Rows are points. Each copy is the shape, with its points in the same order, turned, moved and blurred by noise. Some copies are also mirrored. Which?

Shape (7 x 2)
[[ 16 -45]
 [ 37 -36]
 [ 51 -42]
 [-83  37]
 [-36  39]
 [ 23  19]
 [ 20  45]]
Copy 1 (7 x 2)
[[-45 -45]
 [-20 -48]
 [-20 -74]
 [-43  80]
 [-10  51]
 [  0  -1]
 [ 27   4]]
Copy 1 is: only turned
Copy 2 (7 x 2)
[[-25 -35]
 [  4 -43]
 [  5 -62]
 [-35  96]
 [  0  67]
 [ 34   5]
 [ 47  30]]
Copy 2 is: only turned
Copy 3 (7 x 2)
[[-14 -59]
 [-37 -55]
 [-53 -61]
 [ 62  42]
 [ 14  34]
 [-42   0]
 [-45  27]]
Copy 3 is: mirrored
Copy 4 (7 x 2)
[[-30 -45]
 [-17 -63]
 [-12 -79]
 [  1  76]
 [ 22  37]
 [ 29 -24]
 [ 53  -9]]
Copy 4 is: only turned

Shape (9 x 3)
[[ 20 -66  10]
 [ 18 -64 -42]
 [-27  57 -48]
 [ 36  21  44]
 [-68  -5 -26]
 [ -8  58 -20]
 [ 41  -3  18]
 [104 -13  -4]
 [-21   1 -53]]
Copy 1 (9 x 3)
[[ 22 -79  -7]
 [  9 -69 -59]
 [ -8  58 -57]
 [-39 -17  40]
 [ 59  13 -38]
 [-18  44 -21]
 [-31 -33   0]
 [-85 -68 -13]
 [ 10   0 -60]]
Copy 1 is: mirrored
Copy 2 (9 x 3)
[[ 27  69  13]
 [ 69  44   1]
 [  5 -70 -13]
 [-32  17  58]
 [  4 -10 -62]
 [-13 -54   9]
 [ -2  20  51]
 [ 49  26 105]
 [ 37 -26 -24]]
Copy 2 is: mirrored

Shape (9 x 6)
[[ 24 -11  32 -20  50 -56]
 [-19   5 -40  13 -73 -18]
 [ 55  39  50 -41 -18  23]
 [-29  11   0 -44 -33  31]
 [ 38 -49 -78 -69  18 -22]
 [ -8 -64 -42  29  18  24]
 [-68  -2 -42  22 -16  70]
 [-37  42 -30  56  34  65]
 [ 23  11  51 -52 -52 -53]]
Copy 1 (9 x 6)
[[-22  13  39  70 -27  15]
 [-23  28  19 -69  18  41]
 [-46  45 -54  12 -70  18]
 [-76  22 -28 -31  17  28]
 [  1  97  31  50  56  68]
 [ 25  -2 -31  20  72  11]
 [-43 -33 -60 -44  82  33]
 [-15 -64 -73  -6  30  54]
 [-62  64  31 -24 -61 -14]]
Copy 1 is: mirrored
Copy 2 (9 x 6)
[[-10  -1 -43 -43  21  -6]
 [ 20  26 -17 109  10  -8]
 [-67 -31  26  15 -27 -11]
 [ 22 -14   0  56 -55   7]
 [ 34 -73 -80  32  15 -66]
 [ 90 -28   6  32  40 -17]
 [ 98  10  44  68 -35  -9]
 [ 79  38  77  21 -19 -51]
 [-66   1 -47  36 -10  33]]
Copy 2 is: only turned
Copy 3 (9 x 6)
[[-36  -6  56  64   9   5]
 [-17  46 -32 -26 -45  36]
 [-10 -25 -25  38  58  72]
 [ 22 -35 -24 -16 -22  49]
 [ 14  10 111 -31 -22  62]
 [ 24  24  42 -50  -6 -31]
 [ 22 -32 -28 -77 -34 -26]
 [-36 -46 -31 -68  19 -43]
 [-11  14 -14  80 -16  81]]
Copy 3 is: only turned
Copy 4 (9 x 6)
[[100   3  -4 -30 -17  46]
 [-27 -75  34 -13  25 -24]
 [ 66   3 -34  -4 -26 -57]
 [-15 -19   2  11 -56 -16]
 [ -3 -32 -57 -81 -16  48]
 [-38   0  -7   2  53  57]
 [-77  16  28  34  -1  13]
 [-37  88  36  13  18  -5]
 [ 79 -70  20 -11 -41 -18]]
Copy 4 is: only turned
